Every row gives one point. Two turns around zero, p and q, are shown by what they do to some points. Where does a point land after both, in the order given? Backwards means that the second turn is done in reverse. Each puzzle has new turns, and all numbers are rounded.

Turn p:
[-35  69  38] => [79 -8 33]
[ 61   2 -17] => [ -9  41 -48]
[ 34 -14  15] => [ -4  -3 -39]
[ -5 -16 -52] => [-43  27  20]
[-24 -37   4] => [-28 -33  11]
[-31  -5  12] => [  3 -25  22]
Turn q:
[ 13 -30  16] => [14 27 20]
[ 11 -32 -27] => [41 -6 11]
[-13 -40   9] => [12  7 41]
[-34  97 -10] => [-69 -51 -58]
[18 38 21] => [-27  18 -34]
[  5 -33  -9] => [28  4 20]
Where do these land?
p, then q backwards: [ -1  54 -64] => [ 30 -51  60]
p, then q backwards: [-17 -39  12] => [-37  22 -11]
q, then p: [-9 14 41] => [ 21 -10  37]
p, then q backwards: [ 27 -29  12] => [ 4 41 -7]

Turn p:
[-42 -19  11  74] => [-72 -40  17  27]
[ -9 -33 -32   6] => [-30   9 -35  -3]
[22 26 -9  0] => [12 27 19  4]
[30  9 26 18] => [16 -1 19 37]
[30 -5 28 -1] => [28 -6  0 30]
[-31  22 -24 -97] => [ 45  10 -21 -94]
Turn q:
[-44 -10  25  34] => [-27  -1 -55  10]
[  8  12 -41 -24] => [43 13 20 -8]
[-46  18  50   5] => [-27 -30 -51 -28]
[ 11 -34  15  -7] => [-10 -22  10  29]
[ -5  22 -69 -33] => [ 73  25  14 -16]
[76 -9 21 25] => [-53  13  62  14]
Where do these land?
p, then q: [ 43  17 -19  59] => [-45  27 -43 -37]
p, then q: [-16  12 -33 -39] => [ 36 -21  22 -27]
q, then p backwards: [-34 -21  -3 -44] => [  6 -24  47 -26]
q, then p backwards: [ 47 -12  14  21] => [-6 23 -9 48]
p, then q backwards: [34 31 29 25] => [ 37 -35 -29 -13]
q, then p: [-75 -28  13 -22] => [-38  52 -52  17]

Turn p:
[-16  24 -32   0 -34 -28  15  17] => [ 47  -4 -20 -23 -19  10  27   4]
[-49  21   6  -8 -59 -19  32  12] => [ 38 -10 -28 -64   5  34  10 -15]
[-22  48  12 -18  13   8 -16  26] => [ -6 -15 -11 -42 -10 -46  -1   4]
[ 16 -17   3  37  51 -12  43   8] => [-19 -14  -9  35  34  11  14  57]
[-32  23   3  75  22  35  40 -26] => [-51  44 -12 -28  32  23  47  45]
[ 29  26  37  -9 -10   9 -49  55] => [ -1 -23  34 -30 -44 -33 -51  19]
[  6 -54 -16 -39 -17  23   3 -19] => [ -6   5 -20  39  -8  26 -23 -51]
[ 97 -28  27 -54  11  13  -2 -22] => [ 14  21  11  69  14 -23 -91  -7]
[-25 -35 -54  17  16   8 -41 -45] => [-27  20  19  40 -17   5  60 -45]
[ -3  -8  14  -1   7 -37 -24  -5] => [ 13 -24  34   4  12  -8   7  -9]
Turn q:
[ 19 -52 -64  -5 -30  33   2 -23] => [-34 -17 -43 -42   5 -60 -27  17]
[-15  29  77  18   1  43  12   1] => [ 34 -40  24  62 -17  32 -27   2]
[-11 -19  78 -14  56 -15  -5   2] => [ 49  -8  60  36  33   0  10 -41]
[ 16   4 -34  70  -4 -16 -28 -26] => [-35  31  16 -29 -63 -12 -23 -13]
[ 18  14  23 -10  -8  -9 -15  20] => [ 16  -9  10 -15   6  35   2  -3]
[  3  48  29 -11 -29 -15   1 -14] => [-10 -22  -8  14 -14  54  18 -16]
[-20  -3 -74  -6   6 -35  35   3] => [-28  47 -35 -10  -2 -35  49  23]
[  7 -33 -25 -43  13  50  -9 -33] => [ -5 -14 -43  -1  43 -41 -39 -19]
[ 26   8  80  22 -18   6  14   4] => [ 38 -58  36  13 -30  30  -1  -9]
[ 13  17 -41   1  40 -31  -3  47] => [ 28  68  -6 -29   2   6  22  13]
[-57 -13 -49 -22 -27 -10  -6  19] => [-53  24 -11   1  38  -7  15  48]
Where do these land?
q, then p: [ 14  27  28  -6   2 -16  28   2] => [ -2  31 -14  16   3  30 -17  14]
q, then p: [-41 -39 -26  47 -36   2 -31 -39] => [ -1 -54  25 -59  10  11  31 -41]
q, then p backwards: [ 18   9  12 -20  16  21  40 -46] => [-11 -15 -38 -57  13 -11   3   7]
p, then q: [-35 -18  -5  45 -30 -47 -57   3] => [ 31 -89   2  29   5 -12  10  -4]
q, then p backwards: [-59 -30 -10 -20 -53  10 -19 -34] => [-14 -31  42  10  73  30   2   6]
p, then q: [ 47  10  18 -21   2  48  31  35] => [-34  45  11 -37  18  34 -28  24]
q, then p: [-59  -8  -7 -19   4  46   8 -33] => [-20 -20  35   2  -7   7  68  23]
q, then p: [ 54  50  12 -26  29  26  -9  13] => [ -3  63   0  43 -34 -25 -18  -5]
p, then q backwards: [ 40 -23  21  -1  36 -29 -27  45] => [-27 -32  45  32 -27  41  16  -1]
p, then q: [-4 34  1  7 27  5 57 13] => [ 19  53 -18 -19  19  -8  17  30]
p, then q: [ 25 -12 -43  14   2 -67 -22  41] => [ 32 -56  25 -46 -37 -19   8  29]
